Each row is a point. Each table stands for the endless flat space through its points: a line for two points, a plane for three, and so on. The two share one point or none. Which?
In the rows, zero is written as 128.

First (2 x 3)
[[137 128 110]
 [144 134 103]]
Second (2 x 3)
[[125 117 107]
 [137 145 127]]
They share: no point

First (3 x 6)
[[124 127 142  99 171 122]
 [122 131 130 109 165 128]
 [121 125 162  94 166 125]]
Second (2 x 6)
[[114 131 148 112 153 142]
 [120 131 157 103 153 127]]
They share: [116 131 151 109 153 137]

First (2 x 11)
[[134 113 135 101 117 110 114 136 134 126 119]
 [137 118 128  94 123 108 115 134 134 130 117]]
Second (5 x 11)
[[136 126 146  97  70  98  91 109 176  98  93]
 [121  91 181  92  85  73 116 134 141  78 128]
 [104  89 121 117 124 124 115 144 145 125 100]
 [123 115 147  88  79 107  86 118 161 106 102]
 [126  77 161 143 128  86 159 160 123  97 134]]
They share: [128 103 149 115 105 114 112 140 134 118 123]

First (5 x 18)
[[117 135 110 133 177 117 148 145 135 129 128 113 103 145 141 146  87 113]
 [152 115 120 118 152  97 133 155 135 124  98  88 118 140 176 166 112 138]
 [ 79 106 132 123 146 142 185 146 160 128 123 127 132 146 142 115 102  84]
 [106 112  90 148 111 156 148 174 142 177 103 102 185 151 167 133 141 111]
 [123 158  72 151 184 130 125 144 112 166 139 115 110 154 122 147  86 128]]
Second (4 x 18)
[[134 135  98 129 127 126 132 144 122 145  92 101 164 145 152 139 132 116]
 [124 125 103 133 130 133 141 146 131 155 102 110 163 144 152 138 135 127]
 [134 122  98 108 140 110 141 163 121 126 104 110 132 159 174 136 101  90]
 [101  98 111 145 143 148 160 153 155 177 126 129 148 148 155 133 135 145]]
They share: no point

First (3 x 24)
[[141 140 131 115 133 130 110 114 138 113 131 125 133 154 125 106 120 145
  119 152 109 105 108 154]
 [123 122 122 113 151 132 117 105 137 120 138 149 136 141 154 104 117 122
  117 151  97 124 135 146]
 [129 128 127 116 144 131 114 110 137 120 134 139 136 146 143 105 118 131
  116 151 101 118 125 148]]
Second (2 x 24)
[[120 137 128 104 147 136 113 104 140 111 137 140 143 143 143 100 124 128
  122 151 103 115 135 155]
 [115 143 133  99 142 140 114 110 141 113 133 138 148 140 141  97 126 126
  126 146 104 109 141 159]]
They share: no point

First (4 x 24)
[[145 132 137 111 144 158 143  98 135 140 135 137 109 114 117 114 136 157
  138 113 146 134 150 140]
 [156  91 104 130 138 124 141 116 158 151 138 141  88 142 151  85 125 140
  135 108 140 137 149 123]
 [140 158 152 113 159 180 130  98 127 126 132 136 130  98  95 137 150 168
  141 112 152 122 148 151]
 [151 147 104 124 183 172 102 138 159 144 118 141 135 110 109 135 162 155
  158  82 171 130 144 147]]
Second (6 x 24)
[[134 110 111 101 153 122 164 108 108 103 161 150 100 172 123 135 164 112
  100 126 160 138 143 113]
 [154 105 128 114 133 153 128  95 141 141 124 134 112 119 125 115 126 161
  134 113 143 143 166 131]
 [146 117 156 100 157 169 108  99 151 143 128 122  94 117 161  79 132 177
  126 105 121 141 172 147]
 [146 143 108 123 157 115 147 137 107 101 160 121 110 139 110 120 164 134
  136  94 174 134 137 123]
 [154 131 142 135 153 169 132 104 126 121 159 126 119 122 141 113 152 160
  156  78 118 114 140 159]
 [134 119 130  93 145 161 136  81 162 166 122 146 107 114 125  95 125 163
  118 127 130 132 159 131]]
They share: no point

First (4 x 24)
[[153 106 110 121 126 120 114 171 135 141 114 146 151 125 134 119 159 146
  118 113 120 110 131 154]
 [125  77 133 131 145 153 135 148 147 144  94 191 137 136 142 114 178 168
   94 111 154 120 152 145]
 [156 126 103 104  98 124 102 131 110 130 133 138 126 150 156 126 128 163
  146  86  91 112 102 139]
 [119 101 127 107  97 159 123 120 107 116 128 179 129 142 158 132 142 164
  114 119 120  94 134 125]]
Second (4 x 24)
[[133  92 112 116 114 155 119 154 115 141 131 177 150 120 164 138 139 153
  137  97 119 117 128 148]
 [120  87 107 115 113 152 114 161 120 141 129 182 154 111 169 137 146 158
  148  91 125 126 119 150]
 [171 119 119  98 100 141 127 130 116 128 128 140 125 143 136 128 133 146
   93 136  88  83 144 125]
 [123  93 105 108 106 142 111 157 125 135 126 171 148 112 162 131 150 159
  140 101 119 121 116 143]]
They share: no point

First (2 x 24)
[[117 107 144 137 106 142  98 142 142 116 126 108 132 112 113 108 125 121
   98 135  94 145 101 111]
 [131 101 158 127  94 138 106 140 134 120 128 102 136 100 125 102 115 109
  104 149 108 145 113  97]]
Second (4 x 24)
[[126 115 144 146 101 140 118 148 120 131 140 114 141 101 107 107 123 123
  102 152 113 139  97 103]
 [112  95 149 133  72 142 118 144 121 127 145 117 156  87  97 105 124 144
   96 148  98 139 114 120]
 [138  97 140 111 109 146  91 121 164 130 115  94 120 111 127 104 122  96
  111 138  86 164 116  93]
 [122  87 150 112  87 144  94 128 154 119 122 100 135 101 119 103 121 117
  102 136  83 155 123 109]]
They share: [124 104 151 132 100 140 102 141 138 118 127 105 134 106 119 105 120 115
 101 142 101 145 107 104]

First (2 x 24)
[[132 128 130 125 134 122 148 133 118 144 151 110 116 161 126 157 109 100
  125 145 142 107 118 102]
 [127  98 160 105 124 102 143 108 123 159 141 140 116 141 106 132 114 125
  130 145 152 122 128 127]]
Second (5 x 24)
[[148 100 115 114 130  96 132 105 139 165 145  90  97 138 124 142 136  82
  124 139 179 140 120  95]
 [125  70 146 120 150 107 156 132 143 143 134  98  85 145 128 158 126 111
  100 145 181 136  86  99]
 [151 102 128 120 146 117 152 114 131 163 124  86 105 131 116 142 114  81
  124 117 189 148 102  71]
 [129  90 146 124 144 116 155 127 129 147 130 108 102 150 125 152 113 109
  115 138 168 128  97  98]
 [104 108 187 102 158 134 186 171 123 121 157 134 111 140  94 166  90 146
   94 149 141 104  94 113]]
They share: [130 116 142 117 130 114 146 123 120 150 147 122 116 153 118 147 111 110
 127 145 146 113 122 112]

First (3 x 24)
[[150 126 142 103 158 141 159 143 127 136 128 108 120 142 101 125 150 120
  126 116 112 111 125 103]
 [141 148 127 113 124 119 166 150 107 141 152 153 154 119 135 130 116 128
  148 156 135 104 146  99]
 [154 166 130 111 170 101 131 143 111 112 136 116 108  90  89 101 134 132
  110 120 108 111 181 111]]
Second (3 x 24)
[[158 127 121  97 144 140 144 154 115 113 135 109 110 100 106 129 137 106
  129 123  99 103 153 123]
 [137 140 158 116 174 103 149 163 127 142 154 135 127 123 100 125 136 140
  143 140 135 132 168 117]
 [158 163 112 106 135 128 153 124 103 119 123 118 128 112 112 105 131 121
  108 120 105  88 138  87]]
They share: [149 148 133 109 153 119 150 145 115 128 138 124 125 115 106 117 134 127
 126 129 117 109 153 105]

First (5 x 24)
[[134 140 134 117 117  85  82 202 119  88  98 143 171 174 140 110 133 124
   87 158  89 179 158 131]
 [ 89 129 191 144 110 134 162 111  85 136 152 101 108 110 111  97  88 100
  179 132 114 131 167 110]
 [110 142 174 142 130  82 123 162  91  75 124 111 146 138 134 107 117 137
   98 188  89 160 146 115]
 [131 131 181 113 117 147 129 165  91 143 150 121 127 118 145 126 140  69
  152 112 124 150 137 114]
 [134 143 171 105 115 125 120 172  96 123 137 125 139 132 154 136 147  87
  125 134 115 156 127 106]]
Second (2 x 24)
[[114 160 165 105 102 101 130 142 101  98 107 131 141 152 143 106 108 128
  115 151 105 154 147  97]
 [106 132 145 129 102 105 118 154 113 126 131 119 141 148 119 126 116 108
  143 147  97 150 163 117]]
They share: [110 146 155 117 102 103 124 148 107 112 119 125 141 150 131 116 112 118
 129 149 101 152 155 107]

First (5 x 24)
[[145 110 166 146 118 121  95 126 113 156 159 117 147 163 103 148 169 118
   79 159  93 141 103 114]
 [127 105 136 100 167 110 138 118 108 151  88 118 130 103 110 129 140 164
  128 137 152 147 168  82]
 [126 106 146 110 143 110 113 101  89 144 134 118 157 170 110 151 154 126
   88 153 112 153 109 102]
 [110 117 104  80 180 111 146  93  94 153  91 141 132 144 111 148 141 146
  115 141 167 139 142  82]
 [135  87 157 126 145  91 121 132 114 143 112 106 133  92 109 110 149 170
  120 142 146 157 161  99]]
Second (6 x 24)
[[170  95 151 134 127 114 104 100 101 176 145 113 158 105  91 141 166 160
  111 175 164 135 142 131]
 [162  95 145 136 118  99 141 117 103 149 106 128 136 117  90 137 144 131
   70 171 139 153 161 109]
 [143  79 150 158 130  85  90  86  70 176 132 153 164 117 101 102 135 132
  112 187 148 150 116 149]
 [ 95 106 133 119 161  84 110 125  99 138 100 131 120 139 124 111 135 120
  119 130 119 165 105  95]
 [127 110 131 110 138 102 151 143 118 123  89 112 105 133 106 143 136 116
   73 130 120 171 154  72]
 [159 102 145 109 136 108 117 120 123 164 117 101 144  93  88 151 192 176
  120 154 153 131 130 126]]
They share: no point
